Rows are points. The window is the flat piece filled in between its corners: a triangle in 3 columns, a solid with four corners in 4, and so on. A path goes straight from each point to the next, and from the last back to the first. After which points does the path pass through the window?

Window (3 x 3):
5.0, 4.1, 1.3
-3.1, -9.8, 1.1
-0.1, 2.9, 0.7
Path:
(1): 0.0, 3.4, 5.9
(2): -4.8, -3.6, 6.6
(3): -3.5, -5.4, -3.4
(4): 2.1, -3.5, -3.5
(5): -0.5, -1.2, 4.6
(6): -7.6, -10.4, 7.6
(7): -5.1, -11.8, -5.2
(8): 1.1, 2.4, -1.6
(9): 0.2, 3.4, 6.5
(10): 2.4, 1.5, 3.2
(11): 4.3, 0.2, -4.7
(12): 5.1, 1.1, -1.3
(13): 4.1, 1.2, 4.3
(14): 1.4, -4.0, 3.6
(15): 0.8, -4.5, -2.7
(16): 0.4, 2.0, -2.4
Through the window after points: 4, 8, 10, 16

Window, 4 rows:
1.3, -9.8, 3.6, 0.9
-0.2, 2.0, -6.0, -0.5
-7.2, 1.1, 6.0, 1.4
2.8, 3.6, -3.4, -2.3
Path:
(1): 0.2, -0.2, -2.4, -3.8
(2): 2.9, 1.6, -2.1, 3.6
(3): 3.0, -5.7, 2.9, 4.7
(4): -1.5, -7.3, 0.3, -6.4
(5): -5.2, -3.8, 2.1, -3.0
(6): -2.5, 0.7, 2.9, 4.9
(7): 4.9, 1.2, -7.5, 4.8
(8): 1.8, 1.2, -8.5, -7.8
(9): 0.5, -4.0, -2.3, -5.4
(10): 5.5, -2.9, -2.7, 6.5
(11): -3.0, -0.1, 8.7, 4.3
(12): -5.9, -4.3, 7.0, -4.0
Through the window after points: 1, 3

Window:
-3.7, -9.9, 4.3, 1.9
0.7, 0.0, -7.4, -0.2
0.5, -1.0, 3.1, 1.3
-2.6, 6.6, -4.3, 0.7
Path:
(1): -2.0, -9.1, 1.9, 8.1
(2): -0.3, 0.5, -6.0, 5.7
(3): 0.6, -1.0, -2.4, -2.1
(4): -1.2, 3.3, -1.6, -5.7
(5): -1.0, 2.0, -3.3, 5.4
(6): -2.5, -4.4, 2.8, 8.1
(7): -4.4, -5.3, 3.0, -5.0
(8): -4.3, -8.3, 4.6, -2.4
Through the window after points: 2, 4, 8

Window (6 x 6):
2.6, -12.3, 0.0, 4.1, 3.8, 1.3
2.5, -10.7, 4.8, 7.4, -1.0, -2.5
-7.0, 5.6, 0.6, -4.3, -3.5, 1.5
2.4, 7.8, 2.6, 0.8, -3.9, 4.2
-3.0, 1.4, -2.8, 4.4, -2.0, 1.0
2.9, 0.0, -5.8, -2.2, -8.4, 2.1
Path:
(1): -6.2, -4.6, -0.6, 6.2, -2.4, 6.9
(2): 4.1, 1.9, -2.7, 0.7, 0.3, -5.6
(3): -0.8, -0.6, -1.7, 1.6, 2.4, -4.1
(4): -3.6, -1.6, 0.4, 3.9, -7.0, 8.6
(5): -4.8, 3.3, 0.6, -1.4, -4.5, 4.6
(6): -2.9, 5.3, -1.8, -2.3, -2.4, 0.5
(7): 2.1, 4.7, -4.6, -3.4, -1.4, -1.6
(8): -1.8, 3.1, -2.4, 0.1, -8.6, 9.0
(9): 2.3, -11.4, -2.3, 7.7, -4.9, 8.1
(10): 7.2, -4.6, -2.7, 0.7, -0.9, -4.4
(11): 2.9, 1.9, -0.5, 2.7, -0.3, -0.2
(12): 0.1, -0.5, 1.2, 3.1, -4.1, 5.5
Through the window after points: 1, 3

Window (8 x 8):
1.5, 2.4, -3.4, 18.5, -0.9, 5.5, 3.3, 9.8
5.3, -6.1, -0.3, 2.0, 6.1, 0.8, 0.8, -0.2
3.1, 7.7, -3.2, -4.0, 1.1, -5.6, 7.3, -1.8
-14.2, -6.2, 5.2, 0.8, -10.5, -3.4, -4.0, 5.8
7.8, -0.7, 3.0, -1.2, 2.4, 0.9, -6.5, 0.4
0.2, -2.7, -1.4, -6.2, 1.6, 4.2, -5.0, 0.8
-6.6, 9.9, -3.4, -3.7, 6.0, -4.7, -7.0, -5.3
-3.2, 2.7, 4.8, -4.7, 1.6, 1.1, -0.4, -3.8
Path:
(1): 1.6, -1.0, 0.9, 4.8, -3.2, 0.8, -5.2, -2.5
(2): 0.8, 4.5, -5.6, -1.3, -1.9, -3.2, 0.8, -9.6
(3): 2.2, 3.2, 2.0, -2.6, 3.1, -3.2, 5.2, 6.6
(4): -2.7, 1.2, 1.2, -0.5, 4.2, -3.1, -2.8, 6.5
(5): -2.3, -2.5, -1.1, 0.8, -5.2, 2.8, -3.8, -9.1
(6): 4.0, 2.5, -4.1, -0.3, -3.5, -3.6, 4.2, -8.4
(7): 0.7, 6.9, -1.1, -3.2, 2.9, -3.8, 4.7, 3.4
(8): -0.2, -1.7, 2.5, -0.3, 4.6, 0.4, -4.0, 4.1
(9): -0.3, -3.0, 0.2, 1.4, 0.0, 2.5, -4.0, -1.9
(10): 0.6, -2.5, 0.7, 3.5, -2.0, 2.4, -2.2, -1.5
(11): -2.8, 4.5, 2.4, -1.1, 8.4, 1.1, -5.0, 10.7
(12): 0.8, 0.6, 0.4, 3.3, 2.0, 2.3, 0.2, 6.1
(13): 3.5, -3.3, -3.7, 6.6, -5.0, 2.3, 3.0, -6.1
(14): -1.5, -1.5, -2.8, 3.2, -2.2, 1.2, -4.6, -4.1
(15): -6.5, 2.3, 3.9, -1.9, 4.8, -1.1, -3.7, 8.3
(16): -0.7, 0.2, 1.4, 0.1, 2.9, 0.2, -0.7, 6.7
Through the window after points: 2, 4, 6, 16
